Each row is a point. The last column is the point's height on a tilted bowl or saddle (a function of degree 2), plus a little noise. Count its main directions that bend up, bend down and stay straight.
In the rows, 128 means zero.

Points, 15 rows:
[[147 130 144 122]
 [103 115 138 105]
 [ 90 139  81 159]
 [149  90 135  86]
 [170 152 157 143]
 [166 126 125 118]
 [118 176 195  77]
 [149 144 112 122]
 [ 92 143 139 100]
 [108 156  90 142]
 [ 98 135 162  98]
 [128 143 144 113]
 [133 113  82 114]
 [120  80  78  75]
 [102 103 162 102]]
Directions: 1 up, 1 down, 1 straight

Points, 25 rows:
[[162 130 181 132 146]
 [106 166 141 114 137]
 [122 148  82 145 150]
 [141  75 150 138 157]
 [119 118  98 144 133]
 [103 120 138 106 117]
 [142 171 120 143 156]
 [112 173 132 100 134]
 [116  80 151 122 142]
 [144 105 143 164 154]
 [164 137 124 100 150]
 [121 127 149  73 105]
 [104 132 108 149 148]
 [119 149  84  89 133]
 [146 102 153  97 132]
 [124 116  78 133 129]
 [ 94 119 128 178 188]
 [157  64 178 138 190]
 [ 68 162 131  68 122]
 [104 150 131 164 173]
 [119 105  97 117 118]
 [ 73 117 126 167 201]
 [119 119 169 117 131]
 [152 116 176 102 136]
 [119  74 100 128 126]]
Directions: 2 up, 0 down, 2 straight

Points, 46 rows:
[[142 160 182 115 167 158  92]
 [ 80 134 132 138 130 162 135]
 [ 82 157 185 153 153 195 108]
 [189 135 119 119 106 126 129]
 [152  93 148 130  93 150 122]
 [109 104 170  91 143 107 131]
 [174 129 113 130 130 146 142]
 [130 159 135 110 141 115 140]
 [168 135 118 120 106 124 124]
 [175  87 110 136 150  85 183]
 [114 112 141 160 112 134 132]
 [153  68 145 191 150 122 165]
 [193 172 110 118  80 163 126]
 [ 89 124  72 131 146 114 154]
 [173 106 145  88 173 149 145]
 [138 172 153 137 168 125 136]
 [137  67 167 159 158  80 157]
 [ 71 129  93 138 146 100 155]
 [167  87 125 134 119 138 139]
 [126  64 133 137 138 112 155]
 [111 160 111  85 100 138 125]
 [124 112 124 141  93 147 125]
 [121 103  96 129 139 169 151]
 [ 94 144 158 135  90 142 127]
 [133 127 119 111 152  74 166]
 [147 135  62 168 157 110 211]
 [100  82  94 166 108  79 167]
 [140 143 114 131 141  78 167]
 [143 154 162 167 127 132 121]
 [172 120 136 112 133 135 126]
 [145 141 138 111 126 134 120]
 [150 183  94 122 147 122 190]
 [112 139 123 101  63  72 135]
 [127 107 102 160 136 137 153]
 [142 112 137 118 114 128 119]
 [124 123 112 157  88 105 141]
 [126 140 124 111 109 130 121]
 [130 111  96 141 165 135 164]
 [155 133 121 126 114 135 126]
 [144 193 147 117  90 130 136]
 [147 133 137 140 128  73 157]
 [146  53 111 192 146 122 201]
 [165 115 142 132 148  81 154]
 [129 101 151  89 125 113 129]
 [ 93 184 107 154  71 152 167]
 [135 146 140 110  76  79 138]]
Directions: 4 up, 1 down, 1 straight

Points:
[[148 121 155 141 178 127 185 129 126]
 [146  69 132 124 125 128 160 128 140]
 [125 187 126 168 143  83 150 110 190]
 [171 118 158 109  95 112 105 139 159]
 [105 178 118 108 120 164 145 112 119]
 [161 128 137 134 156  88 165 111 158]
 [ 74 133 144  80  81 139 147 152 149]
 [141 110 141 143 108 163 113 182 157]
 [137 150 150  98 131 113 163 138 122]
 [120  79 110 138 118 157 109  75 101]
 [127 123  92 141 123 125 132 118 145]
 [105 150 114 110 127 146 140 145 133]
 [115 123 174 114 128 141 172 164 129]
 [126 119 170 159 123 130 103 116 161]
 [130 181 124 106 110 131 137  90 150]
 [158  81 134 193  99  90 155 150 161]
 [161  81 162 121 103 105 161 167 173]
 [146  93 135 150 128 110 180 144 142]
 [104  87 154 156 113 112 100 150 188]
 [105 116  86 116 104 102 127 163 168]
 [127 135  70 102 159 159 174 117 158]
 [141 140 150 179 131 161 138 123 134]
 [121 196  97 136  93 153 136 123 120]
 [170 158 158 165 140 158 149 140 112]
 [155 176 161 103 175 139 122 117 115]
 [ 93 106 182 171 106 134 124 134 199]
 [158 109 154 140 193 156 174 155 123]
 [167 125 112 152 109 118 174 141 138]
 [100 123 181 121 182 149  81 109 106]
 [ 74 162 142 129  74 125 116 150 172]
 [ 71 119 112 144 147 105 146 131 141]
 [ 94  80 120 172 133 128 127  96 116]
 [154 159 162 134 143 135 151  95 144]
 [149 120 118 130 171 200 148 136 118]
 [106 122 112 184 157 119 201  92 130]
 [100 113 163 189 123 120 100  88 181]
 [141  87 107 124 139 161 115 126 128]
 [126  85  96 127  94 176 171 169 155]
 [ 99 133 105 116 139 144  98  97 121]
 [141 121  63 122 182 152 127  85 165]
 [174 125 131 138 171 152 118 133 124]
 [150 150 141 125 121 126  94 103 144]
 [ 82 106 171 116 184  86 171  96  95]
 [110  90 127 105  82 194 116 129 150]
 [129 147 119 149 109 127 160 156 135]
 [118 160 144 125 133 143 105 137 139]
 [139 116  87 158 111 208 101 134 103]
 [136 202 112 154  98 135 153 134 119]
 [161 136 205 151 153 147 143 116 117]
 [113 124 138 212 118 108  80 103 182]
 [135 148  81 202 130  72 114 122 168]
 [158 139 154 143 124 179 132 139 105]
 [153 135 133 172 139 122 211 148 114]
 [131 127 164  78 121  70 169 134 134]
 [144 108 166 156 150 154  88 117 116]
 [100 122 153 144 164 157 150 120 131]
 [178 102 135 139 153 176 138 145 102]
 [104 168 132 132 161 120 156 139 149]
 [183 144  83 112 120 114 123 149 164]
 [141 122 110  83 106 130 112 125 155]
 [106  84 103  65  85 118 103  84 161]
 [141 121  91  76 123 179 135  95 139]
 [131 122 107  99 166 117 158  99 140]
 [ 92 150 144 109 177 120 106 117 126]
 [131 118 173 129 163 129 148 145 130]
 [103 125 130  91 128 153 132 150 135]
 [107 137 110 116 118 133 140 139 140]
 [110 125  99 153 149  99 113 114 150]
 [161  76 115 105 129 101 112 173 189]
 [121  79 137 146  83 141 142 194 210]
 [ 96 132 109 160  68 148 139 146 145]
 [160 177 123 123 105 115 137 117 149]
 [113 118 103  93 117 117 141 105 141]
 [162 161 157 129  96 150  99 120 134]
 [101  86  94 123 158 122 148 175 186]
 [105 156 158 135 138 141  96  96 151]
 [153 104 167 107 117 159 108 103 115]]
Directions: 3 up, 4 down, 1 straight

Points:
[[114 140 138 120 126 126  63  77 100]
 [ 68 121 131 112 117 117 132 101 119]
 [144 124 123 143 139 121 120 136 123]
 [ 97 123 102  59 159 157 136 139 105]
 [129 152  66 121 116  75 141 110  95]
 [123 145 146 105  88 106 118 156 121]
 [164 186 166 105 133 140 117  83  94]
 [121 124 109 157 102  96 115 131 114]
 [ 78 131  96 143 140  80 130 158 106]
 [ 97  93 156 117 129  84 169 137 107]
 [159 136 141 124 145 139 165 118 114]
 [100  89 119 153 162 117 107 183  95]
 [138 120 132 111 102 174 123 161 122]
 [102 135 106 148 137 151 117 157 114]
 [160 129 111 130 170 116  70 148  92]
 [ 98 181  99 113 112 128 137 112 112]
 [122 162 134 145 134 129 150 155 115]
 [179 112 137 140 100 107 120 113 109]
 [116 137 153 166 126 137 125 124 116]
 [164  72 141 154 138 130 101  97  97]
 [160 107 102 129 119 149 134 121 115]
 [132 180 127  82 128 134 157 118 108]
 [ 99 119 128  94 109 181 127 105 117]
 [171 152 126 107 151 163 122 122 110]
 [111 116 153 130  92 112 111 105 118]
 [163  86 127 123  83 112 101 141 106]
 [ 85  79 153 120 107 129 179 142  98]
 [136 154 113 142  79 160 193 107  89]
 [147 109  87 164 121 141 156  47  73]
 [100 107 107 112  92 125  84  92 107]
 [145 156 147 148 158 133 156 135 108]
 [151 138 118 140 198 145 140 151  89]
 [129 121  94 128 106 141 186 112 106]
 [108 120 156 108  88  68 128 161 100]
 [104 123 155 116 120 131  98 119 127]
 [152 146 138 109 126  92 114  72  98]
 [107  88 120  65 128 113  79 130 102]
 [125 116 195  90  65 131 156 116  87]
 [114 138 126  78 160 148 140 122 116]
 [ 53 179 128 165 148 143  85 118  78]
 [140 135 154 160 119 155 116 121 115]
 [134 105 150 182 114 130  92  94  96]
 [111  76 138 142 114 169 205 114  75]
 [108  84 109  83 142 120 135 137 114]
 [128  95 139 109 161 138 165 134 112]
 [126 121 173 119 127 152  77 175 113]
 [134 141 145 162 114 141  61 112  97]
 [160  86 151 173 159 104 116 173  91]
 [105  64 144 142 146 124 117 164 103]
 [115 130 119 108 131 191 118 167 112]
 [138 128 133 158  82 149  85 119 106]
 [135  76 131 129 134 139 131  75 104]
 [125 112 116 109 162 105 107 106 114]
 [ 95 121 113 164 134 164 113 120 106]
 [122  96  91 160  72 108 140 123 100]
 [187  99 170 133 139 159 152 174  94]
 [130 107 128  95  96 110 147 132 121]
 [116 172  62 120  90 173  97 105  90]
 [142 136  98 120 156 128 108  85 103]
 [188 145 187 135 140  76 159  35  42]
 [142  98 142 167 148 155 109 125 105]
 [213  90 172 119 123  91 135 118  85]]
Directions: 0 up, 8 down, 0 straight

Points (73 x 9):
[[105 103  75 163 117  76 130 124 169]
 [142 137  87 127 158 135 117  92  98]
 [162 132 118 122 172 135 162 111 121]
 [151 117 168 130 121 116 123  86 103]
 [116 120 113 113 126 152 128 147 133]
 [170 188 104  91 105 113 119 101  84]
 [151 119  85  93 127  93 112 135 106]
 [120 133 142 169 120 134  92 124 105]
 [149 143 164  99 176 152 129  61  94]
 [ 93 131 154 171 130 168 159  89 110]
 [ 76 149 135  94 133 142 105 119 108]
 [126 113 142 129 133 126 172 142 138]
 [155 138 153 140 130 125 163  89 125]
 [117 119 165  95 109 197 138 121 155]
 [128 127 122 111  87  75 140 115 140]
 [129  90 159 128 221 170 124 161 189]
 [150 130 140 113 137  97 101 171 105]
 [ 84  60 115 110 153 154  79 147  91]
 [118 135 139 138 108 122 116 108 126]
 [126  90 100 139  86 167  89 118  96]
 [ 99 121 137 119 118 136 142 110 138]
 [144 121  97 136 131  92 130 133 135]
 [158 161 121 170 139 143 128 110 116]
 [215 128 122  99  70 125 128 117  93]
 [139 138 147 117 163 126 145 144 131]
 [138  69 170 167 117  89 106 142  71]
 [100 127 161 174 122 144  80 139  86]
 [132 125  79  94 148 151  72 145  67]
 [ 99 149 101 156  99 133 137  95 151]
 [ 83 157 124 116 130  99 134 104 139]
 [139  65 179 127 147  92 144 131  97]
 [126  67 148  41 128 101 202 112  79]
 [156 137 102 130 108  99 129 110 137]
 [151  80 138 110 151 147 110 155 146]
 [144 127 132  94 161 146 180 137 138]
 [ 90 131 164 106 120 131 103 160 120]
 [138 143  95  69 144 129 168 112  91]
 [106 138 154 133 112 118 136 168 126]
 [119 137 165 155 118 114 116 148 111]
 [146 149  99  82  72 151 135 144  90]
 [121 116 170 131 205 130 180 142 143]
 [131 153 117 114 177 124 130  90  88]
 [128  98 122  90 108 157 131 165 129]
 [ 99 111  77 135 101 124 149 123 147]
 [163 137 152 124 131 106 116  89  99]
 [132  45 115  69 113  97 129 159  77]
 [132 148  72 131 170 114 129 143 104]
 [ 99 195 178  72  83 165 168 170  62]
 [ 93 118 149  77 114 106 151 152 125]
 [ 93 116 103  87 113 137 101 148 113]
 [107 123 138 149 146 111 154 143 133]
 [135 168 145 144 117 149 170  62 125]
 [131  94 138 154 136 127 116 134 124]
 [147  99 131 141 110 102 170  59 112]
 [185  98 140 130  81 140 125 130 114]
 [124 123 151 103 183 114 184 118 119]
 [121 110 135 117  98 123 146 135 134]
 [125 153  72 128 112 105 119 164 133]
 [103 149 121 161 141 128 117 148 127]
 [123  79 134 146 122 156 184 132 127]
 [102 150 182 155 101 136 128  91  96]
 [121 143 131 152 138 147 110 178 127]
 [213 118 135 108 186 134 124 131 133]
 [135 102 155 163 206 164 132 184 185]
 [123  95 142  88 128 192 187 108 160]
 [175 108 130  94 117 152 126 164 132]
 [123 113 114 142 109 138  66 131 100]
 [156 111 127 146 116 204  90 132 119]
 [ 86 162 138 128 134 114 192 120 130]
 [148 171 160 115 160  72 124 100  63]
 [152 152 165 174 128 126  92 104  74]
 [139 118 122 126 117 113 112 160 127]
 [126 124 105 126 144 110 120 112 123]]
Directions: 1 up, 5 down, 2 straight

Points, 72 rows:
[[ 79 129 137 116 137 170 152  84 123]
 [132  63 158 145 122 114  48 121  77]
 [137 149 168 151 139 153 105 133 133]
 [ 69 150 104 125  89 139 124 181 120]
 [120 163 131 189 135 146 171 128 119]
 [ 74 156 113 138  93  94 139 127 101]
 [ 88 121 211 111 133 117 121 107 130]
 [ 93 123 154  95 101 106 109 135 105]
 [111 105 152 146 121 119 116  80 125]
 [121 115 162 160 147 180 163 147 147]
 [ 76 141 124 125 111 154 161 109 123]
 [122  88 128 158 112 153 175 158 135]
 [153 117 154 132  98 112 128  93 104]
 [120 121 130 110 111 121 137 139 113]
 [111  83 104 119 102 129 129  82  94]
 [157  92 179 144 153 103  87 121  91]
 [108 110 121 122 149 145  82 168 108]
 [133 193 169 127 150 138 169 124 102]
 [141  78 105 119 112 125 148 168 115]
 [121 152  93 118 151  95 133 104 115]
 [113 138 138 130 155 109 156 100 111]
 [168 111  85  90 113 148 140 104  89]
 [121 134 201 164 117 133 156 107 130]
 [106 136 155 145 131 134 169 169 131]
 [124  89 166 209 185 155 160 180 113]
 [128 117 119 181 102 139 152 153 125]
 [140  81 135 122 137  89 113 154  90]
 [166 121 170  86 193 138 156 109  65]
 [138 104 103 161 147 154 131  89  96]
 [ 91  69 128 110 141 124 152 118 107]
 [121 115 131 133 131 145 118 151 124]
 [ 86 176  88 133 144 142 148 137  97]
 [168  98 170 145 153 104 124 124  93]
 [155 117 110 123 130  96 130 118 115]
 [168  86  98 150 160 107 125 117  99]
 [131 159 140 144 139 112 135 107 121]
 [148 150  70 109 124 111  90 112 105]
 [179  74 148  44 136 140 105 157  57]
 [106  88 115  86 105 113 148 115  98]
 [162  65 124 106 148 147  84  96  88]
 [106 126 116 152 133 163 147 116 125]
 [135 158  87 132 157 138 133  97  98]
 [ 98 131 123 153 133  82 110 137 101]
 [ 69  80 143 108 156 117  73 134 122]
 [126  82  96  88 146 159 106 100 100]
 [132 116 114  88  76 138 103 173  88]
 [119 108 132 150  82 122  92 170  95]
 [125 158  85  78 107  86 176 124 100]
 [ 89  85 136 165 125 150 142 163 144]
 [132 158  88 149 131 116 145 108 105]
 [144 146  75 119  99 159 147 122  96]
 [ 92  92 145 149 145  73 131 122  95]
 [ 73 124 104 173 164 107 135 169  90]
 [189 124 113  95 168 174 153 125  70]
 [136 159 152 134 146 140 171 168 116]
 [151 139 125 135 176 139  85 111 102]
 [184 163  88  85  93  95 106  93 118]
 [138  99  71  88 143 133 154 148 111]
 [137  86 140 135 112 148 175  70  70]
 [ 95 104 155 197  97 109 132 129 104]
 [ 77 146 149 147 137 157 123 121 157]
 [124 139 166 163 134 130 168  89 113]
 [102 167 105 157 171 118 110 170  78]
 [ 86 103  78 123 114 114 118 103 107]
 [ 96 137 117 141 137 168 163 156 138]
 [177 134 119 158 110 131  75 150  83]
 [111 164 107 173 143  98 157  90 100]
 [116 129 135 127 126 140 146 132 123]
 [114  96 124 115 148  65 107 144  93]
 [142 154  76  85 153 118  96 120 100]
 [129 115 144 158 147  94 118 107 113]
 [155 149 110 121 123 115  99 104 116]]
Directions: 2 up, 5 down, 1 straight

Points:
[[113 179 138 150 106  91 193 121 130]
 [127 202 143 119 123 130 164  72 198]
 [173  73 154 154  82 131 154  87  81]
 [113 139 141 127  79 109  72 129 144]
 [151 125  96 116 135 135 144 102 117]
 [160 109 117 113 145 111 149 166 135]
 [148 113 108 159 123 123 105 164 141]
 [145 142 101 118 133  89 120 158 120]
 [167 161 113  72 112 178 142 127 135]
 [143  85 171 127 101 155 169 156 123]
 [158 116 120 146 116 103 134 137 114]
 [125 121 160 163 133 137 135 198 167]
 [ 40 155 123  98  57 162 116  93 160]
 [142 157 125 112 133  81  95 148 114]
 [141 130 109  83 134 132 113 119 121]
 [116 105 113 189 133 102 170 142 110]
 [127  95 113 134 115  92 152 110  91]
 [150  99 168 117 144 118  85  68 107]
 [109 128 162 118 131 154 174 132 127]
 [135 113  61 189  82  75 134 110  42]
 [123 136  99 151 102 125 107 109 118]
 [136 119 134  81  79 119 111  88 116]
 [ 62  85 128 136 180 200 150 115  74]
 [161 123 183  92 125 122 113 146  94]
 [139 155 129 151  92 107 205 112 113]
 [134 124 130 118 132  90 139 123  99]
 [167 130 147 115  82 117 133 137 109]
 [108 159 122 145 103 137 107 107 143]
 [141 131 136 106 127 165 151 174 133]
 [118  53 128 143 124 139  98 143 137]
 [147 148 132 120 130 140 150 159 137]
 [175 147 137 173 152 107 129  97 105]
 [193  92  61 115 157 175  97 158 150]
 [150 154 134 133  82 160 106 132 146]
 [148 157 120 148 147 114 125 121 127]
 [ 96  90 168 168 122  90 112 110 108]
 [104 108 185 162 123 202 120 136 148]
 [123 112 123 152 112 150  98 137 135]
 [165  84 130 158 160 145 136  45  62]
 [125 122 174 169 159 136 141  84 136]
 [104 156 119 108 100  81  98 110 107]
 [128  83  97 131 137 171 156 136 113]
 [ 67 153 112 153 183 140 154 108 147]
 [ 97  72 152 128 149 119 124 160 105]
 [113  85 172 159 164 149 138 124 120]
 [158 123 134 144 148 126 134 126 118]
 [122 161 180 134 122 179 127 120 168]
 [157 197 206 133 146 169 153  87 205]
 [131 154 172 159 126 111 121 138 145]
 [119 133 105 178 151 140 164 143 124]
 [135 110 133 177 127 109 104  82 108]
 [115  86 122  98 108 106 132 122  90]
 [139 128 147  84 109 133 145 121 102]
 [106 131 160 152 101  86 113  92 109]
 [120  94 154 153 117 136 126 151 130]
 [155 146 135 112  85  98 113 119 108]
 [156 144 152 145 138  87 107 105 114]
 [135 149 161 158 119 148 124 148 150]
 [ 73 100 117 111 161 107 141 124  83]
 [123 141 123 158 110 125  99 124 130]
 [182 126 152 160 117 133 164 131 116]]
Directions: 3 up, 3 down, 2 straight

Points:
[[127 152 112 155  87  85 154 114 169]
 [171  71 121 139 139 128 150 147  99]
 [155  74 118 150 112 109 134 126 115]
 [115  89  47 119 134 102 125 163 120]
 [108 105 118  83 103 108 123 150 154]
 [ 90  84 118 158  77 117 148 166 100]
 [135 175 116 186 133 130 126 171 159]
 [147 139 141 144 149  78 152 147 148]
 [128 145  92 136 164 109 135 154 149]
 [122 123 173 146  88 138 147 128 145]
 [138 159 131 137 131 150 161 109 155]
 [ 97 137 124 133 166 112 170 109 111]
 [ 77 130  78 155 112  90 102 144 178]
 [140 132  33 119 100 129 124  98 161]
 [131 114 133 157 170 121 141  82 126]
 [194 175 160  81 107 112 132 140 148]
 [126 155 130  88 132 114 112  97 164]
 [124 147  65 130 152 100  95 136 160]
 [125 109 119 132 126 145 116 214 112]
 [ 87 119  87 143 137 106 130 172 129]
 [ 74 135 112  96 111 177 107  95 182]
 [109 145 124 152 142 155 132 154 143]
 [ 87 112 121 111 138 178 141 156 109]
 [147 143 119 153 182 126 115 141 159]
 [128  61 144 104  99 178 106  83 124]
 [105  98 106 155 175 110  74 123 115]
 [128 137 128 113 119 112 139 129 156]
 [ 89  97 120 146 120 133 140 154 113]
 [121 111 201 130 133 145  87 144 138]
 [ 77 114  61 155 105 108 110  94 173]
 [180  63  55 156 152 109 128 110  98]
 [ 87 114 125 148 128  74 115 155 133]
 [131  82 105  64 164  97 128 136  85]
 [141 120 112 114 148 149 132 118 132]
 [107 161 161 132 181 100 172 159 136]
 [138 124 128 177  95 136 135 145 153]
 [139  83 134 120  89 136 168 154  79]
 [122 169 102 129  74 130 170 117 174]
 [109 124  84 125 129  74 120 158 151]
 [130 159 151  77  91 122 126 149 188]
 [169 114 123  88 117 133  99 177 120]
 [134 149 130  93 128 167 154 117 139]
 [117 154 168 121 104 151  93 119 192]
 [124 118 154 176 119 122 134 139 140]
 [121 128 131 106  89 116 150 130 153]
 [ 96 117 149  98 158 157 125 139 130]
 [131 127 111 124 107 164 165  92 126]
 [156 137 134 168  97 148 170 132 136]
 [178 160 115 119 119 180  87 166 139]
 [139 163 145 174 180 103 176 123 171]
 [168 129 140 121 120 124 135 152 143]
 [126  82  96 115 148  75 148 127  92]
 [128 101 136 112 113 138 149  97 122]
 [144 114 162 138 152 141 135 113 141]
 [127 127  64 122 103 176 180 127  78]
 [108 166 108  49 182 134 181 152  91]
 [140 130 159 130  95 133 128 198 127]
 [171 114 169  84 151 152 114  81 104]
 [153 137 143  61 124  84 162 147 108]
 [134 151  97 128 156  94 124 142 161]
 [131 137 123 124 124 122 181 146 109]]
Directions: 1 up, 4 down, 3 straight

Points:
[[106 100 166  68 147 131  99 108 153]
 [ 67 118 137 119  50 151 160 119 130]
 [ 85 146 166 163 126 126 184 157 155]
 [114  88 160 167 120 145 158 124 142]
 [125 136 145  57 133 148 127 118 136]
 [144 121 166  76 141  79 148 132 119]
 [103 117 132 178 111 157  76 166 182]
 [116 137 184 121 180 146 190 159 171]
 [ 98 122 116 108 136 134 158 169 140]
 [ 73 115 145 127 138 137 101 193 201]
 [ 94  82 101 136 127 194 106 140 179]
 [151 135  86 107 149 168 117 145 158]
 [132  95 168 149 195 121 186  87 156]
 [149  95 172  72 149 147 138 154 149]
 [115 122 137 139 195 136 109 132 165]
 [130 132 122 135 140 151 137 113 144]
 [128 124 115 139 153 114 140 115 131]
 [154 169 121 170 151 135 109 143 167]
 [ 80 134 156  67 142  92  83  95 160]
 [ 77  64 102 121  77  91 156 140 137]
 [168 143 150 104 115 103 124 121 127]
 [115 133 173  87 159 132 123 131 157]
 [159 134 125 103 117 111 133 108 121]
 [103  61 158 103 115  98 109 141 155]
 [184 131 180  73 142  63  91 117 128]
 [143 106 180 125  77 136 138 103 142]
 [115 128 114 120  93 165 144 113 135]
 [129 175 106 133 142 163  94 121 186]
 [118 114 127  93 143 118 103 174 145]
 [152 100 125  92  95 131 163 141 125]
 [100 130 141 131  92 106 173 127 115]
 [ 95 110 125 128 156 166 122 125 164]
 [129  87 127  75 132 110 144 173 131]
 [141 157  87  91 106 136 106 105 144]
 [122 122 145 163  74 119 155 116 120]
 [151 174 113 124 119 141 124 106 160]
 [ 81 116 110 157 140 159 154 123 158]
 [115 158  88 143 132 105 102 111 155]
 [184 176 133 140  97 169 185 129 195]
 [128 135 141  62 138  90  91 170 132]
 [146 153 160 167 122 140  68 116 167]
 [113 108 135  97 142 124 122  85 135]
 [107 121 115 142 141 104 148 109 127]
 [176 128 115 103 140  96 124 110 121]
 [156 116 131 150 108 153  84 106 140]
 [140 110 161 115 155  94 128  98 129]
 [130 205 153  99 126 102  71 121 177]
 [126 147 192  93 163  44 119 102 144]
 [133 159  53 124  91 106 118 135 156]
 [187 142 127 125 110 168  82 113 150]
 [147 127 106 137 111 147  69  87 148]
 [151  98 113  87 138 115 103 152 126]
 [137 107 129 162 153 162 151  97 151]
 [108 108 130 104 134 146 184 144 127]
 [203 194 155 145 127 137  86  97 199]
 [109 103  86 150 134 123  86  89 163]
 [165 124 144 150 106 166 117 139 145]
 [142 115  93 115 178 178 115 154 162]
 [173 133 144 112  96 124 132 122 130]
 [105 123 104 106 134 117 124 144 135]
 [123 133 103 103 122 130 130 153 134]
 [137 130  79 133 136 149  71 151 168]
 [ 81 132 118 142 138  97 154 139 134]
 [ 91 128 158 134 122 131  81 133 174]
 [144 137 106 142 112 119 143 151 130]
 [162 129 137 111 148 129 132 108 136]
 [ 83 124 115 107 121 120 166 101 125]]
Directions: 4 up, 0 down, 4 straight

Points:
[[116 143  55 108  97 167 130 172 129]
 [ 94 202 151 193  99 136  92 110 158]
 [151 102 116 112 149 115 146 127 148]
 [ 99 117 110 120 157 184 162  94 128]
 [ 77 143 151 139 133 108 133  90 105]
 [101 105 143 151 123 108  91 149  92]
 [168 102 151 126 161 127  75 136 132]
 [120  99 144 141 117 105 145 144 105]
 [141 170 125 145  89 100  96 118 123]
 [104 130 108 122 126 133 114 135 135]
 [ 47 103  95  77 192 121 138 123 167]
 [135  86 146 174 156  87 159 105 133]
 [142 124 111 123 133 134 155  64 132]
 [174  86 139 131 125  84 174 174 129]
 [162 116 132 116 119 134 177 117 145]
 [139 172 103 131 113  95 174  90 117]
 [117 123 174 122 120 146 135 147 114]
 [133 169 141 123  54 113 152 153 122]
 [114 132  92 120 125 141 130 130 141]
 [150 136 161  88 127 111 142 189  80]
 [128  78 176 191 164 161 144 162 108]
 [104 144 153  95 124 157 152 102 140]
 [ 78 125 140 157 147 128 120  85  98]
 [118 126 132  91 124 114 118 134 126]
 [ 92  90 116 145 145  87 145 154  82]
 [136 164 131 154 108 129 134 156 116]
 [111 126 157 163 136 114  90 126  99]
 [161 166 107 101 118  93  35 206  32]
 [131  98 106 125 151 121 138 136 144]
 [141 120 167 227 115 170 113 120 134]
 [113 106 149 172  79 106 125 136  89]
 [155 130  92 165 132 125 118 108 143]
 [111 169 119 137 107 124  71  75 146]
 [141 133 144 161 126 134 137  83 121]
 [ 59 161 104 112 160 140 103 139 139]
 [ 92 108 161 135  76 123 111 142 116]
 [143  86 144  84  55  89 176 157 130]
 [134 140 165 130 104 132 162  93 139]
 [158 152 110 130 135 144 109  84 127]
 [134 152  91 110 135 120 182 128 123]
 [163 133 168  99 108 124 133 152 136]
 [125 143 108 145 150 150 154 159 110]
 [128  64 132 114 141 151  61 150 177]
 [167 105  89 145 126 125  96  86 154]
 [120 110  85 106 141 149 100 169 140]
 [152  86 135 155 166 112 130 103 159]
 [ 91 110  97 145 152  94 151 142 109]
 [164 145 178 184  97 157  97 148 165]
 [107  88 125 118 115  94 125 186  62]
 [ 67 141  98 125  82 125  80 115 191]
 [152 140 147 114 157 155 108  86 118]
 [111 136 107 132 106  78 155 147  81]
 [ 95 137 146 126 140  89 152 176  62]
 [124  87 115  95 121 157 137 150 146]
 [124 150 135 107  97 127 104  88 147]
 [159 147  76  99 136 108 164 118 119]
 [130  90 128 129 128 157  92 137 163]
 [125  92 135 112 160 125 127 190  80]
 [111  90 138 121 158 140  88 112 137]
 [100 153 148 100 133 145 124 115 128]
 [118 132 139 156 129 133 189 115 110]
 [120 110 160 186 123 125 103  54  78]
 [185 148 101 106  94 160 127 178  93]
 [157 141 210 103 115 147 104 133 146]
 [106 144 128 109 118 153 113  95 149]
 [ 99  91  97  99 147 114 143 128 150]
 [103 189 123 130 102 157  98 159 150]
 [117 137 148 147 104 135 157 113 117]
 [181 141 124 158 164 141 165  92 148]
 [122 127 163 112  99 131 148 117 141]
 [157 137 121 141  76 131 130 158 120]
 [ 97 153 128 119 143  98  92 134 101]
 [161 117 155 175 161 127 141 152 147]]
Directions: 4 up, 4 down, 0 straight
